Every row gives one point. Two turns around zero, p and q, are shown by what they do to some points. Where does a point land after both, in the order given? Backwards means that the second turn is done in reverse. Each puzzle has new turns, and all numbers are rounded.

Turn p:
[-.25 .28] => [-.36 .12]
[-.19 -.55] => [.11 -.57]
[-.03 -.07] => [.01 -.08]
[.46 .35] => [.23 .53]
Turn q:
[.04 -.29] => [.04 -.29]
[.39 .41] => [.40 .40]
[-.44 -.12] => [-.44 -.11]
Where do these land?
q, then p: [-.43 -.09] => [-.33 -.29]
p, then q: [.07 -.33] => [.22 -.25]
q, then p backwards: [.36 .42] => [.52 .18]

Turn p:
[-.01 -.16] => [-.11 -.12]
[-.54 .07] => [-.38 .39]
[.54 .08] => [.47 -.28]
Turn q:
[-.40 .03] => [-.38 .11]
[.28 .52] => [.38 .45]
[-.22 -.26] => [-.27 -.21]
[.34 -.29] => [.27 -.36]
Where do these land?
p, then q: [.53 -.08] => [.27 -.46]
p, then q backwards: [.49 .14] => [.50 -.09]
q, then p: [-.39 -.16] => [-.37 .20]
p, then q: [-.49 -.11] => [-.39 .31]
q, then p: [-.14 .20] => [.07 .23]

Turn p:
[.33 -.25 -.18] => [.27 -.36 -.05]
[.26 -.15 .35] => [-.02 -.23 .40]
[-.39 .37 .16] => [-.26 .49 .02]
[-.05 .35 -.67] => [.42 .33 -.54]
[-.14 -.33 .34] => [-.39 -.24 .17]
Turn q:
[-.67 -.11 -.35] => [-.62 -.45 .02]
[-.24 -.06 .17] => [-.17 .01 .25]
[.41 -.14 -.01] => [.43 -.02 -.07]
[.50 .31 .19] => [.36 .46 -.19]
Where do these land?
q, then p: [-.38 .22 -.01] => [-.32 .23 -.19]
q, then p: [.39 -.42 .38] => [.26 -.20 .60]
p, then q: [.56 -.05 .34] => [.41 .21 .47]
p, then q backwards: [-.30 .09 -.31] => [.13 .38 -.19]
q, then p: [-.27 .17 -.39] => [-.20 -.03 -.46]

Turn p:
[-.20 .02 -.09 -.10] => [-.04 .17 -.13 .11]
[.19 .35 .55 -.67] => [-.27 .50 .24 -.73]
[-.18 -.30 -.21 -.09] => [.18 .04 -.36 .11]
[.16 .14 -.18 .10] => [.14 -.02 .22 .13]
[.48 -.67 .19 .21] => [.35 -.67 -.18 -.40]
[-.55 -.13 -.22 .13] => [-.14 .06 -.40 .45]
[.10 .59 -.03 .41] => [-.23 -.08 .61 .32]
Turn q:
[.33 .30 -.25 .39] => [.19 .07 -.59 .15]
[-.04 -.20 .02 -.51] => [-.15 -.18 .30 -.40]
[-.63 -.65 -.26 -.27] => [-.61 -.54 .53 .15]
[-.09 .05 -.02 .07] => [-.07 .06 -.02 .09]
[.53 .04 .32 .37] => [.69 .10 -.17 .11]
[-.10 .47 .18 -.06] => [-.07 .50 -.06 -.11]
Where do these land?
p, then q: [.35 -.39 .20 .21] => [.09 -.50 .24 -.21]
q, then p: [-.06 .37 -.18 -.52] => [-.09 .63 -.18 .02]
p, then q backwards: [-.06 -.46 .00 .16] => [.31 -.10 -.34 .13]
p, then q backwards: [-.20 .73 -.45 .14] => [-.64 -.03 .46 .41]
q, then p: [-.03 -.25 .42 .02] => [-.17 -.24 .18 -.35]

Turn p:
[.11 -.31 .40 .40 .04 -.17] => [.23 -.26 .15 -.04 -.55 -.08]
[-.19 -.06 -.30 .01 .25 -.37] => [-.16 .32 .02 .41 -.14 -.14]
[-.10 -.24 .23 .04 -.42 -.53] => [-.16 .12 -.25 -.28 -.58 -.25]
[.16 .33 -.12 -.22 .09 -.05] => [-.03 .29 .18 -.09 .29 -.01]
[.44 -.01 .00 -.28 -.10 .48] => [.20 -.29 .02 -.28 .54 -.15]
[.00 .30 -.22 .35 -.36 -.24] => [.27 .46 -.29 -.10 -.18 .19]
[-.05 -.13 .00 -.20 .14 .41] => [-.11 -.35 .02 .10 .31 .03]
[-.23 -.07 -.09 -.17 .36 .28] => [-.23 -.21 .12 .34 .25 .11]
[-.14 .19 .11 .08 .00 .18] => [-.02 -.06 .03 -.05 .04 .31]
Turn q:
[-.15 -.19 -.21 -.23 -.17 -.75] => [-.04 -.03 -.15 .14 .46 -.70]
[.28 .17 -.26 .02 -.12 .15] => [.13 .38 -.04 -.19 -.05 .08]
[.01 .00 .32 -.21 .27 .21] => [-.12 -.31 .27 -.20 -.13 .15]
[.09 .21 .09 .19 .31 .23] => [-.04 -.01 .10 -.09 .03 .47]
[.26 .11 .24 .22 -.37 .19] => [.51 .07 .04 .05 -.25 .15]
[-.33 -.10 .22 -.21 .27 .36] => [-.41 -.30 .22 .01 -.31 .13]
[-.34 -.02 -.29 -.02 -.18 -.49] => [-.14 .15 -.13 .36 .32 -.43]
[.18 -.18 -.11 .24 -.01 .11] => [.10 .04 -.32 -.08 -.08 .15]
Where do these land?
p, then q: [.32 .09 -.05 .07 -.24 .52] => [-.17 -.08 -.15 -.62 .02 .06]
q, then p: [.38 .44 -.25 .15 -.21 -.24] => [.20 .26 .55 -.13 .31 .09]
q, then p: [-.23 -.38 .43 -.01 .04 -.01] => [.07 -.27 -.32 .14 -.30 -.30]
p, then q backwards: [-.19 -.38 -.15 -.45 -.09 .18] => [-.30 -.39 -.14 -.06 .24 -.34]
q, then p: [.20 .06 -.20 .10 .52 -.18] => [-.28 -.13 .22 .35 .35 .06]
q, then p: [.03 .03 .01 .23 .13 -.33] => [.13 -.06 .22 .32 .07 -.05]
q, then p: [.01 .27 .08 -.22 -.20 .07] => [.00 .02 .16 -.35 -.15 .05]
p, then q: [-.51 -.12 .13 .14 .05 -.01] => [-.04 .12 -.20 .34 -.37 .01]
